Each point is reached from the start by the listed moves, each made once or not at all, plus a little noise. Say if it took an odd or an even number of moves. Then give how often each move was made.
In the rows, zero is written as 100.

Moves:
(1): [131,122,111]
(2): [83,151,67]
(3): [74,115,136]
Start: [93,108,119]
Points:
[83,195,132] -> odd (1, 1, 1)
[124,131,132] -> odd (1, 0, 0)
[66,125,158] -> odd (0, 0, 1)
[91,112,119] -> even (0, 0, 0)

Moves:
(1): [145,90,103,115,104,96,97,95,112,112,98,97,83]
(2): [100,135,85,96,92,104,95,91,105,117,106,83,99]
(3): [94,112,151,115,109,117,86,94,94,111,99,87,112]
(4): [73,103,87,135,100,88,110,105,103,99,94,102,97]
(5): [92,99,84,105,149,92,90,104,105,107,109,94,115]
(6): [110,91,82,107,101,154,88,97,95,115,94,104,102]
(7): [107,98,103,105,104,112,134,84,95,100,108,99,107]
(8): [116,118,91,91,105,99,130,147,94,106,96,110,108]
(9): [89,88,113,103,86,105,98,103,140,110,97,100,107]
(10): [92,81,92,99,94,91,96,100,86,142,114,110,101]
(11): [106,101,103,109,86,108,93,105,104,86,133,109,106]
Start: [95,97,80,108,101,102,107,85,87,109,102,99,114]
Points:
[88,76,47,161,79,161,159,122,106,168,133,130,141] -> odd (0, 0, 0, 1, 0, 1, 1, 1, 1, 1, 1)
[106,123,37,116,141,167,143,110,122,165,107,90,147] -> even (0, 1, 0, 0, 1, 1, 1, 1, 1, 0, 0)
[101,95,83,114,87,108,100,86,90,94,131,106,119] -> odd (0, 0, 0, 0, 0, 0, 0, 0, 0, 0, 1)
[62,81,121,132,139,103,82,81,112,183,120,91,145] -> even (0, 0, 1, 0, 1, 0, 0, 0, 1, 1, 0)
[77,147,23,134,143,85,133,123,94,143,108,94,134] -> even (0, 1, 0, 1, 1, 0, 0, 1, 0, 0, 0)
[37,118,92,165,124,102,82,82,122,195,121,78,149] -> even (0, 1, 1, 1, 1, 0, 0, 0, 1, 1, 0)
[116,121,20,122,133,158,137,114,75,184,158,110,154] -> odd (0, 1, 0, 0, 1, 1, 1, 1, 0, 1, 1)

Moves:
(1): [122,95,97,93,88,102,120,97,96,92,108,100,108,102,104,111,101,102,115,92,103]
(2): [96,108,100,99,85,118,94,100,94,100,73,85,100,96,101,95,117,99,86,101,108]
(3): [93,78,120,101,92,80,95,112,95,102,106,118,108,86,101,113,141,98,104,106,95]
(4): [104,88,101,118,110,111,89,98,100,102,98,100,91,95,93,89,79,115,85,94,127]
(5): [102,103,90,112,90,92,99,66,106,85,104,94,101,103,107,101,105,105,117,103,106]
(6): [99,114,115,95,121,123,96,95,114,98,122,109,106,98,87,100,88,96,127,105,104]
(7): [105,98,84,112,102,104,98,89,84,116,78,98,100,106,71,100,104,105,86,121,118]
(8): [75,105,116,105,106,104,96,117,105,84,108,87,100,94,104,100,91,109,130,98,94]
(9): [103,106,96,96,86,92,95,111,116,66,80,101,95,102,98,105,112,89,116,99,100]
(10): [104,84,103,99,104,87,94,110,112,115,107,95,116,89,95,97,101,103,87,106,96]
(11): [112,104,96,98,104,97,111,105,95,93,103,110,105,82,87,95,103,103,76,112,122]
(12): [117,103,115,107,107,92,101,110,101,93,100,109,108,106,103,99,90,113,92,107,82]
(13): [108,108,80,104,95,117,110,91,90,109,105,115,107,83,102,116,80,98,90,96,102]
(14): [120,110,97,113,86,93,97,112,94,85,99,97,124,118,91,82,106,93,92,96,94]
(15): [107,120,110,106,69,97,75,100,86,77,85,101,78,84,114,98,87,82,103,106,97]
(16): [99,106,81,98,117,95,98,99,94,105,91,99,108,111,111,98,102,90,91,113,118]
(17): [111,116,104,100,107,86,95,89,100,105,100,116,96,82,89,115,99,115,110,98,115]
(18): [97,106,96,109,101,109,98,109,98,117,93,105,84,99,102,85,103,105,89,116,109]
(19): [88,98,102,112,114,99,109,86,111,116,100,88,97,111,101,105,90,86,104,96,107]
(20): [80,115,121,84,85,112,88,109,109,109,104,106,116,104,90,104,98,99,102,100,112]
Start: [104,89,97,114,92,85,115,81,92,110,107,108,113,91,90,98,97,94,89,102,108]
Points:
[166,151,112,137,60,81,103,84,86,59,73,145,150,69,93,133,108,56,120,117,134] -> even (1, 1, 1, 0, 0, 1, 0, 0, 1, 0, 0, 1, 1, 1, 1, 1, 1, 0, 1, 0)
[139,154,128,112,48,116,99,108,85,80,122,137,133,78,65,73,81,76,93,127,149] -> odd (1, 0, 0, 0, 0, 1, 0, 0, 0, 0, 1, 0, 0, 1, 1, 0, 0, 1, 0, 1)
[82,110,104,176,85,73,66,36,66,103,50,93,92,58,83,110,110,98,104,138,195] -> even (0, 1, 1, 1, 1, 0, 1, 1, 0, 0, 0, 0, 0, 0, 1, 1, 1, 0, 1, 0)
[117,126,112,137,48,93,81,79,78,88,126,125,186,68,65,115,100,75,135,143,148] -> even (1, 0, 1, 0, 1, 1, 1, 1, 0, 1, 0, 0, 1, 1, 1, 1, 0, 0, 0, 1)
[134,143,105,148,36,69,94,92,96,47,49,74,169,99,65,86,101,74,85,151,165] -> even (1, 1, 0, 0, 1, 0, 1, 1, 1, 1, 1, 1, 0, 1, 1, 1, 0, 0, 1, 1)
[110,152,129,100,43,97,79,84,76,95,72,124,107,39,72,105,100,92,66,120,162] -> odd (0, 1, 0, 0, 0, 0, 0, 0, 0, 0, 1, 0, 0, 0, 1, 0, 1, 0, 0, 1)
[179,164,91,160,90,124,98,82,44,70,77,134,143,49,47,93,44,114,72,141,192] -> odd (1, 1, 0, 1, 0, 1, 1, 1, 0, 0, 1, 1, 1, 1, 1, 1, 1, 0, 0, 0)
